Each row is a point. To make a cloud, some directions were put in groups of two or more. Within a group, all points are equally far from the middle, so they leave a hole (a ring in 2 directions, a hollow ball in 3). The other directions are filled evenly. Then the cloud was stretched, turned, moved and blurred a little. Count the holes, and give their numbers of directions, smallest first.
(in the rows, 128 means zero)

Cloud, 15 rows:
[[ 90 164]
 [ 86  98]
 [117 178]
 [122  85]
 [167 149]
 [165 115]
 [105  87]
 [165 117]
 [131 178]
 [100 171]
 [113 177]
 [158 106]
 [168 144]
 [ 79 148]
 [ 95  89]]
Holes: 1 (2)

Cloud:
[[189 148  91]
 [ 83 181 102]
 [172  84  94]
 [175 109  94]
 [127 125 154]
 [187  93 141]
 [ 98 139  97]
 [120 125 146]
 [123 108  88]
 [106 159 133]
 [148 144 113]
 [129  87 102]
 [174 133 123]
 [176 111 143]
 [167 108  39]
 [153 120 116]
 [ 73 172  85]
 [112  90 104]
 [175  60 118]
 [130 105  80]
 [174  97 114]
 [ 97 136 140]]
Holes: 0

Cloud (20 x 3):
[[136  96  88]
 [ 93 109 164]
 [173  86  98]
 [ 75  99  81]
 [135  62 148]
 [187  96  97]
 [128 104 130]
 [117  99  57]
 [162 125 116]
 [ 89 120 139]
 [136 113 152]
 [149  59 103]
 [172 109 162]
 [ 73  96  93]
 [103 141  89]
 [146 125  79]
 [130  78 157]
 [120 100  86]
 [122 140 134]
 [170 174 159]]
Holes: 0

Cloud (30 x 4):
[[161 147 183 159]
 [ 99 181 180 156]
 [176 116 158 158]
 [155 148 172  86]
 [119 147 111 176]
 [154 195 142 138]
 [137  95 154  93]
 [169  98 130 101]
 [184 147 170 136]
 [150 191 122 137]
 [103 170 173  91]
 [ 88 168 134 167]
 [132 115 116 178]
 [186 141 164 114]
 [131 168 169  84]
 [181 107 127 148]
 [125 182 137  89]
 [144 106 166 169]
 [179 103 133 108]
 [149 156 172  85]
 [188 135 163 127]
 [179 107 110 135]
 [148 189 122 113]
 [150 106 125 174]
 [117  93 158 161]
 [ 94 163 121  97]
 [101 143 200 129]
 [179 107 110 139]
 [100 179 183 155]
 [154 140 172  85]]
Holes: 2 (2, 2)

Cloud, 28 rows:
[[159 104 121 185]
 [170 100 159 105]
 [116 155 160 209]
 [130 194 118 159]
 [144 127  92 155]
 [191 172 116 129]
 [147 148 134 113]
 [119  76 115 166]
 [101 114 176 108]
 [143 117 121 132]
 [139 108  85 150]
 [139 126 157 153]
 [146  70  70 131]
 [178 144  78 103]
 [173 102 102 136]
 [140 146 151 203]
 [155 100  63 132]
 [104 102 163  87]
 [168 156 177 114]
 [191 167 140 122]
 [148  81 113 107]
 [ 97 100 177 156]
 [147 148  77 114]
 [171 117  91 182]
 [138 139 161 108]
 [170  97  97  75]
 [167 153 185 114]
 [175 140 128  74]]
Holes: 0

Cloud (26 x 4):
[[ 53  83  87 120]
 [144 157  80  96]
 [135 125 100 159]
 [112 111  95 201]
 [ 99  76 115 111]
 [109 180 148  75]
 [122  80  97  92]
 [ 71  60  95 122]
 [145 134 183 116]
 [144 152 143 117]
 [ 94 155 159 116]
 [ 70 123 117 124]
 [ 62  95  92 109]
 [103 103 184 118]
 [ 81  99  84 139]
 [ 54 105  74 144]
 [138  85 116 117]
 [107 109  93 100]
 [ 88 129 151 103]
 [115  93  88  83]
 [ 80 140 166 144]
 [132  97  98  97]
 [116 118  92 127]
 [ 98  72  94 139]
 [128 116 167  92]
 [ 89  90 145 130]]
Holes: 0

Cloud, 55 rows:
[[142 182 163 128 121  66]
 [155  99 113  83 105  89]
 [143 110 136 119 117 188]
 [ 91 187 139 112  82  88]
 [ 91 145 103 100 119  57]
 [146 180 191 142 128  99]
 [ 97  87 135  85 162  82]
 [183 163 147 116 170 131]
 [197 121 146 136 142 108]
 [175 117 145  94 108  86]
 [ 95 125  72  94  99 157]
 [111 162 162 193 117  96]
 [110 142 158  91  88  72]
 [130 126 126  84  96  66]
 [ 90  93 109 158 148 139]
 [184 108 157 111 152 132]
 [ 89 176 113 112 122 187]
 [122  77 159 103 156 135]
 [135 199 114 118 164 105]
 [145 153 172 144 132 178]
 [115  63 109 102 151 122]
 [187 157 162 143 107  98]
 [161 103 114  73 128  90]
 [ 73  76 123 138 112 107]
 [ 99 142 115  51 114 139]
 [116 210 149 112 105 156]
 [ 80 110 129 122 158  60]
 [ 81 173 144 136 100 180]
 [ 63 165 134 102 146 160]
 [103 153 106  74 101 175]
 [146 108  70 130 150 138]
 [177 156 108  89 160 149]
 [128 197 158 108  83 142]
 [ 93 165 193 117 137 135]
 [158 113  99 163 120 152]
 [187 170 141 113 115 158]
 [154 122 161  88  85 122]
 [123 101  99 127 183 141]
 [ 97 152 179 172 149  96]
 [134 118 159 128 186  79]
 [145 183 165 104 148  84]
 [ 80 153 158 172 155 126]
 [146 185 117 120  69 150]
 [113 135  95 172 148 151]
 [ 75 102 134 172 105  99]
 [116  94 145  85 175  87]
 [130 203 117 161 135 154]
 [118 159 156  60 124 135]
 [152 107 113  87 135  66]
 [166 161 111  67 146 124]
 [111 133  94 143  75 167]
 [115 105 128 184 112 140]
 [ 63 173  91 138  95 132]
 [115 122  70  84 100 108]
 [137  97 185 147 152 103]]
Holes: 1 (6)

Cloud (49 x 6):
[[154 135 177 146  95  55]
 [132 101 123  87 142 170]
 [ 78 142  90  94 159 120]
 [112 152 175 122 173 107]
 [117  79 126 126 123  56]
 [115  97  99 117  98  81]
 [ 83 129  87 122 181 158]
 [ 69 126 144  94 152  79]
 [149 138 171 142  85 134]
 [158 100 136 124 178  84]
 [163 171 169 105 115  52]
 [111 161 112 115 149  47]
 [ 87  87 166 107 118  66]
 [ 72 104 156  91 104  98]
 [162 119 140 148 159 125]
 [109 139  85 120 176  65]
 [163 190 170 104  85  93]
 [138  83 143 123 192 103]
 [160 134 149  89 159  65]
 [ 99 120 148  76 157  62]
 [121  92 126 100 122 169]
 [129 162 175 155  93 119]
 [175 135 103 133 128  89]
 [113  84 112 145 147  61]
 [133 119 113 106 138 176]
 [138 143 166  77  56  84]
 [103 182 110 134 159 126]
 [105 102  82  82 154 113]
 [ 86 170 121 130  96  79]
 [155 131 192 106  86  48]
 [121  99 133 101 169 177]
 [108 166 124 146  74  78]
 [169 113 117 137 130  70]
 [145 148 174  60 122 132]
 [137 181 123  80  95 103]
 [ 97 160 168 122  96 144]
 [ 74 140 135 113 158  68]
 [116 130 126 155 110 157]
 [ 82 116 177  72 144 114]
 [137 169  86  94 124 100]
 [145 112 106  95 112 147]
 [164 156 186  90 131  80]
 [106  82 140 128 175 166]
 [128 132 101 137 130 167]
 [106 175  80 115 142 114]
 [ 90 110 199 107 123 131]
 [113 121 182  55 137 119]
 [160 153 115 121 141 152]
 [133  59 150 100 157 106]]
Holes: 2 (2, 4)

Cloud, 46 rows:
[[202 135 128 147 101 114]
 [150 148 122  90  87  74]
 [185 119 168 139  98 101]
 [138 172 138  76 144  73]
 [167 132 100 120  78 145]
 [126 157 153  94  90 146]
 [193 151 147  95 130  74]
 [126 136 123  67 124 104]
 [ 95 159 137 154 125 129]
 [103  95 151 119  96 106]
 [109 100 158 154 149 185]
 [145  96 139 172  59 171]
 [174 192 148 156 110 133]
 [151  91 151 142  65 152]
 [111 150 122  81 148  94]
 [155 148 142 131  68  80]
 [135 178 149 183  85 129]
 [131  89 178 152 155  99]
 [149  62 143 109 172 120]
 [172 136 178 163  80 115]
 [146  88 108 158  93 157]
 [135 205 127 147  76 130]
 [125 182 150 123  60 141]
 [168 152 191 163  88 143]
 [196 177 142 126 112 133]
 [130  90 159 192 104 187]
 [177 131 111 115  87 147]
 [118 136 185 136 108  94]
 [126 122 200 141 152 112]
 [149 134 146 149 165 156]
 [136  62 150 179 142 152]
 [125 123 157 124  93  82]
 [121 129 155 145  44 137]
 [130 100 144 150 151  84]
 [116 152 172 127 160 103]
 [123 137 117 179  65 123]
 [144  83 201 143 114 146]
 [175  97 157 103 152  91]
 [160 180  95 104  68 111]
 [151 150 157  94 181  89]
 [118  80 201 134 130 161]
 [116 151  93 109 142 104]
 [150 134 132  92 161  59]
 [139 155 129 170  47 116]
 [135 141 125 184  82 109]
 [154 138 206 138 119 127]]
Holes: 3 (2, 2, 2)

Cloud (77 x 8):
[[122 129 115 158 140 185  93 104]
 [115 111  99  88 130 108 124 199]
 [132 107  91 138 113 175  98  74]
 [119 125  79  77 129 163 112  99]
 [160 153 132 162 160 120 114 127]
 [119 124 129 132 132 156  98  77]
 [143 142 188 148 116 138  44 152]
 [110 155 146 154 158  65  90 156]
 [196 118 145 140 167 153  88 101]
 [104 186 107  46 174 125 160 109]
 [118 175  73 107 116 187 108 124]
 [156 163 147 117 172 182  52 135]
 [128 105 147 126 129 137 121 148]
 [168 139 109 101 163 151  76 167]
 [112 146 156 121 155 180  55 113]
 [154 114 159  89 200 100  88 133]
 [127 138 160 149 147 120  37 135]
 [111 175 113  57 160 154  61 145]
 [110 130  67  57 150 151 201 132]
 [113 103 101 125 192 157 153 107]
 [135  90 117 110 119 171  87 121]
 [172 109 164 141 157 160  48 112]
 [143 176 110  97 176 224 133 152]
 [111 129 173 107 123  82 132 128]
 [177 141 147  84 171 197 110  97]
 [137 180 135 136 158 131 131 114]
 [130 107 142 130 124 170 106 149]
 [125 145  85  74 165 124  72 125]
 [129 142 156 137 169  97 135 196]
 [ 91 131 138 100 163 126 122  96]
 [167  95 177 103 154 175 119 114]
 [153 160  96 127 179 133  73 160]
 [101 154 168 109 123 130 120 115]
 [128  90 121 105 186 169 136  85]
 [105 142 109 125 221 131  82 140]
 [157  96 153 136 186 117  76 161]
 [135 110  70 115 117 109 135 100]
 [160 131 170 134 146 175  95 138]
 [ 78 143  97 111 122 155 114 190]
 [163 156 119  97 158 166  71 138]
 [ 99 181 110  74 202 121 128 175]
 [122 199 133  63 147 146 161 135]
 [134 170 141  94 175  96  93  94]
 [170 165 157 148 153 159  65 174]
 [ 94 111  95  87 137 140  78  79]
 [102 107 134 111 185 117 131 169]
 [156 145  80  93 132 163 108  78]
 [139 184 127  93 155 127  81 115]
 [112 157 131  35 192 118  79 161]
 [124  83  96 117 144 140 139  74]
 [125  81 113 137 162 128  81 137]
 [140 195 154  95 139  96 113  93]
 [111 202 115 121 171  87 116 202]
 [141 152 113  83 191 119  70 112]
 [150 130 103  76 205 157  74 147]
 [ 73 165 111  53 130 103  68 156]
 [ 88 106  92 129 153 102 120 165]
 [117 131  78  72 126 174 149 104]
 [154 168 152 163 150 176  91 176]
 [145 163 154 167 113 172 149 133]
 [132 144 104  78 106  93 137 111]
 [124 118 102 105 115 174  74 165]
 [ 98 122 115 119 125 107 173 126]
 [154 105 132 149 183 189  63 137]
 [171 113 136 141 193 107  64 138]
 [136 126 101  70 135  93 115 136]
 [151 150 150 100 181 113 119 202]
 [107 143 120 165 105 108 147 157]
 [110 129  95 150 110 152 101 197]
 [167 146 126  79 146 111 129 141]
 [131 142 105  69 132  81 113 125]
 [118 137  44  78 187 117 156 105]
 [103 137 118  66 117 139  75 154]
 [120  80 126  96 145 182  80 152]
 [102 154  71 145 102 188 117 145]
 [158 111  85 124 104 166 126 154]
 [180 137 136 138 171 110  91 125]]
Holes: 1 (2)
